Rows are points. Examples show where two turns around zero, p and q, send a point. Where does a point land after both, in the order given? Backwards means that the second turn is done in reverse. Each puzzle has new turns, and all numbers are rounded.

Turn p:
8,43,5 => 21,38,5
-26,3,-4 => -23,11,-6
23,-54,-6 => 5,-59,-3
5,20,27 => 9,18,27
9,-15,-3 => 4,-17,-2
-19,3,-20 => -16,8,-21
Turn q:
-20,-25,-16 => -18,-27,-15
26,10,-13 => 28,8,-10
-20,36,33 => -24,41,23
14,-21,-4 => 14,-22,2
Where do these land?
p, then q: -10,-24,-12 => -15,-22,-12
p, then q: 25,13,-32 => 35,-2,-25
p, then q: -12,28,14 => -4,33,7
p, then q: -11,36,27 => -3,42,19
p, then q: -14,-33,13 => -27,-24,12
q, then p: 22,-22,-11 => 14,-30,-1

Turn p:
31,-16,-39,-5 => 29,-26,-24,26
-10,23,-10,34 => -7,34,2,26
24,-16,34,-18 => 9,-30,30,-21
18,-34,18,-35 => 7,-47,7,-27
-4,26,-3,2 => 8,25,-1,-2
-25,19,-1,5 => -13,28,-7,-6
-34,-2,2,17 => -34,16,-5,3
Turn q:
40,-27,32,9 => 30,-38,21,25
1,1,7,22 => -6,-1,2,22
-34,32,2,-11 => -21,38,12,-16
18,-18,3,18 => 7,-22,-5,21
-37,1,-33,-33 => -24,13,-19,-50
12,13,-11,-5 => 15,11,-11,-2
Where do these land?
p, then q: -2,76,4,6 => 44,60,12,12
p, then q: 4,-15,-44,8 => -11,-9,-41,20
p, then q: -10,-17,14,-8 => -12,-10,8,-18
p, then q: 0,-13,11,24 => -21,-4,15,13
q, then p: 17,-15,19,-17 => 5,-28,19,-6
q, then p backwards: -8,-16,-3,-12 => -5,-12,10,-15

Turn p:
40,12,-14,30,-21,-16,-11,21 => 28,17,-34,34,1,9,-22,10
6,-28,4,-29,27,-6,-43,-13 => 19,-29,34,-21,19,1,-31,-17
-32,16,-4,8,-16,-34,13,18 => -10,24,-14,-4,-24,-39,-4,17
4,-2,11,-36,-31,1,36,-23 => 19,1,-3,-29,-29,9,45,-9
-17,-20,3,-33,-18,22,-13,7 => -7,-5,20,-33,-22,25,-10,3
-24,-17,39,-22,39,6,-22,-31 => -12,-29,59,-11,8,-15,2,-32
11,19,-27,-17,-7,8,0,-22 => 8,16,-18,-23,17,14,8,-19
46,11,-11,20,-2,-2,18,29 => 25,11,-25,33,15,16,7,31
-26,-4,-12,44,33,-12,13,12 => -37,-13,-14,23,19,-36,-6,19
-17,25,11,-4,-13,40,10,26 => -30,33,15,3,-12,27,13,17
9,-14,1,39,9,-7,-1,-24 => -5,-27,-19,29,7,-10,-2,-20
Turn q:
53,8,0,-4,-22,-21,-9,-48 => 33,5,-10,-24,-48,-22,-12,-37
-4,-29,-20,11,-26,19,-12,32 => -8,-11,-18,8,-18,17,9,48
-39,7,-16,10,-2,0,-15,19 => -34,2,-3,25,10,-11,3,22
-8,-7,16,-7,-13,-19,-52,-34 => -32,-24,10,-7,-39,-22,-26,-21
-27,12,14,6,-11,25,-2,-17 => -30,21,10,10,-8,19,-1,-12
22,-12,19,-21,12,44,17,-11 => 11,5,-5,-29,8,50,-8,-16
20,-14,-28,-17,16,-10,49,14 => 37,-3,-20,-20,32,-1,38,5
6,14,-14,6,56,-24,-14,-10 => 9,-22,-16,18,34,-28,-21,-30
-11,-9,23,21,7,-9,15,16 => 9,-9,30,20,10,9,9,7
-13,29,6,-5,-17,-4,23,39 => 3,35,22,0,20,-9,9,34
Where do these land?
q, then p: -7,17,1,-37,29,-26,35,-6 => 20,-12,25,-13,33,-32,31,-8
q, then p backwards: -13,21,44,-11,-22,34,-3,1 => -21,19,9,-21,-10,36,-31,25
p, then q: 21,-10,-43,26,-35,-3,-41,-1 => -21,-5,-63,8,-25,-7,-29,3
p, then q: 0,-17,-10,12,14,-47,-17,28 => 13,-35,-1,7,-9,-35,-24,26
p, then q: -19,23,0,-7,18,-13,5,3 => 1,4,20,-1,19,-25,-2,-8
p, then q: 10,-22,-14,-14,-5,6,-12,21 => -4,-9,-11,-14,0,14,-21,23
p, then q: -27,-12,6,-24,21,-24,26,-33 => 9,-22,24,-34,9,-18,36,-16
q, then p: 31,1,14,31,-44,22,-2,3 => 10,35,-15,21,-26,43,-6,-1
p, then q: 33,0,-6,27,-22,39,-20,-1 => -13,14,-36,29,-14,37,-13,-5
p, then q: -33,-11,-22,-2,27,-13,28,12 => -10,-22,13,-9,34,-25,21,22
p, then q: 3,9,31,-2,20,26,3,-28 => 3,2,24,9,3,28,14,-35
